Each row of a before or after table is a point. One or more steps were done to the points. Then noise was added and the rows were shuffled. The steps act on how far a point lies along the listed directions, d1 being the first. Write out the steps. A step turns or swaps two directions, mirrors them in a line or flattens them onto one, adds a multiple of one to another, or multiplies one. Angles are multiples of 10 degrees, from the lower direction toward the higher: turns from -170 to 170, lines from 10 to 170 but not 90. Use the fewest steps. Two steps may share a direction if one is a turn and the other turns, adds or multiplies; they go together, in the order done. Otherwise the lowest direction goes first.
In the rows, 128 means zero.

Directions:
(1): [127 171]
(2): [171 129]
Before (8 x 2)
[[132 152]
 [ 89 127]
 [126 117]
 [179  97]
 [155  95]
 [ 90 174]
 [140 116]
 [158  82]]
After (8 x 2)
[[143  87]
 [ 90 141]
 [134 111]
 [122 119]
 [140  74]
 [107 184]
 [141 150]
 [164  80]]
Steps: turn d1 and d2 by 20 degrees

Directions:
(1): [145 130 137  83 151 148 179 165]
(2): [117  82 173 100 128  88 134 104]
Before (12 x 8)
[[136  97 152 104 142 123 136 134]
 [162 212  42 197 138 223 113 178]
 [139 128 136 136 130 133 154 121]
 [128 115 136 133 140 132 117 125]
 [119 105 157 115 123 106 133 125]
 [114 144 123 113 127 140 149 162]
 [144 163  75 129 137 189 138 131]
 [135 155 109 133 122 144 147 135]
 [134 154 124 113 125 150 143 155]
 [143 115 168  59 172 128 192 161]
 [129  99 142 117 154 120 155 112]
 [135 104 157  64 173 132 198 161]]
After (12 x 8)
[[144 160  77 125 136 186 137 129]
 [112 139 127 110 127 135 149 161]
 [132  94 156 101 142 119 136 132]
 [160 212  43 198 139 223 112 177]
 [129  86 173  53 173 115 199 153]
 [136 153 110 132 122 142 148 133]
 [138 126 138 135 131 130 153 120]
 [139  98 187  50 171 114 196 151]
 [128  96 144 116 155 118 155 110]
 [132 147 130 109 124 144 144 153]
 [119 105 157 115 124 106 133 126]
 [129 118 134 134 140 133 118 125]]
Steps: add 0.3 times d1 to d2

Directions:
(1): [117 109 124 131  80 112 119 124 176 122 108 122  79  62]
(2): [151 141 115 123 175 189  90 120 175 109  95 139 106 139]
(3): [ 83 123 132 108 131 131 131 124 175 112 145  49 151 153]
(4): [151  97 189 135 152 125 100 135 112  78 131 115 161  84]
Before (11 x 14)
[[149 120 120 125 135 155 103 118 182  85 100 122  92  75]
 [134 125 155 151  92  95 137 145 121 130 131 134  89  66]
 [162 123 151 137 162 156 107 122 121  97 104 137 145 133]
 [114  86 154 117 109  79 132 141 113 113 135 127 137  94]
 [138 111 102 149  98 144  99  97 183 137  84 149  44  76]
 [122  83 179 109 134 128  90 134 206  60 126  39 135  59]
 [115  95 189 119 111  92 146 138 131  80 172  51 190  81]
 [105 130 136 129  83 112 156 126 149 129 135 115 150 118]
 [156 114 208 124 155 113 121 136 136  79 136  88 179 106]
 [103 142 105  98 166 148 130 133 201 131 121  72 122 183]
 [112 134 115 135 141 157 110 138 154 116  99 129 118 110]]
After (11 x 14)
[[134 129 156 153 100  98 138 147 112 131 136 137  97  77]
 [161 120 151 136 159 154 107 123 126  95 103 135 140 128]
 [116  96 190 118 115  94 144 137 130  80 172  51 193  84]
 [114 136 114 134 145 156 111 139 152 116 102 129 122 116]
 [143 117 103 148 112 148 100  98 166 140  90 150  58  96]
 [103 142 104  99 163 148 129 134 204 131 121  72 120 181]
 [107 132 137 129  86 115 158 126 145 130 137 115 154 122]
 [152 123 121 125 145 156 106 119 175  88 105 125 101  87]
 [153 111 208 124 152 112 121 135 138  80 135  86 176 102]
 [114  87 154 117 113  80 133 141 110 114 135 127 141  99]
 [125  88 181 108 146 132  91 134 196  61 131  39 146  73]]
Steps: multiply d1 by 0.7

Directions:
(1): [127 109 144 117 156  91 180 148 141 122  43 116 145  70 142 101 153 152
 120 107 162 119 106 117]
(2): [123 166 118 161  82 132 177 142 131 137 161  75  82 106  84 161 144 153
 116 137 175 145 108 101]
(3): [ 68 193 109  85 133 162 119 102 121 129  73 106 102 161 115 114 118 105
  94  99 142 101 150 117]
(4): [157 116  79 117 171 110 144 140 121 131 159 148 133 135 135 165  76 117
  72  54 154 140 110 115]
Before (9 x 24)
[[126 128 124 159 108 127 147 136 119 133 133  99 116 108 130 135 134 134
  142 145 145 129 105 120]
 [146 146 172 201  54 115 162 146 130 134 168  61  93  85  99 142 166 170
  183 215 129 155 104 126]
 [131 128  95  87 139 139 109 115 131 142 127 146 125 168 126 126  88 109
  105 104 141 112 128 136]
 [ 90 144  89 131 138 144 129 118 101 109 150 113 127 157 139 153  81  89
   88  64 140 137 143 123]
 [169 110 180 200  42 124 116 133 128 145 188 107 117 110 123 143 194 144
  184 229 109 168 102 144]
 [ 83 199  83 121 106 161 135  98 129 141 165 114  82 148  85 153  96 112
   98  97 165 109 117 121]
 [140 133 152 166  50 129 156 139 149 127 216  74  87  81  71 122 166 154
  161 196 156 147 126 134]
 [ 84 156 124 107 121 174  79 105 119 117 135 136 110 174 125 130  84  86
  135 130 107 105 182 146]
 [156  99 133 198  78 132  90 118 118 142 248 123 122 146 120 175 149 146
  171 195 100 148 136 137]]
After (9 x 24)
[[122 118 128 128 129 151  85 120 120 117 171 152 123 159 134 148  81  95
  142 131 108 122 170 149]
 [110 192 151 175  55 142 145 127 124 136 158  55  71 120  88 141 151 153
  159 194 129 146 123 118]
 [158 105 100  99 145 123 123 121 135 138 139 149 136 147 131 125  90 118
  112 104 137 119 114 134]
 [121 152  91 147 114 133 148 121 134 139 193 125 101 122  98 163 101 126
  112 104 162 127  99 127]
 [114 166 134 143  54 155 142 125 141 128 205  71  70 109  63 126 150 137
  143 178 160 135 144 126]
 [120 111  98 150 143 118 142 136 105 106 156 118 142 129 145 155  89 103
  100  67 144 149 131 127]
 [119 172 148 167  44 164 102 107 115 148 166  93  92 157 108 140 166 116
  144 192 114 147 125 136]
 [117 148 101 157  91 160  85  99 108 146 218 113  99 173 109 176 123 127
  125 148 116 130 149 121]
 [115 136 122 148 105 137 145 133 119 133 127  93 107 115 125 133 133 131
  139 141 144 126 109 122]]
Steps: turn d1 and d4 by -20 degrees; multiply d3 by 0
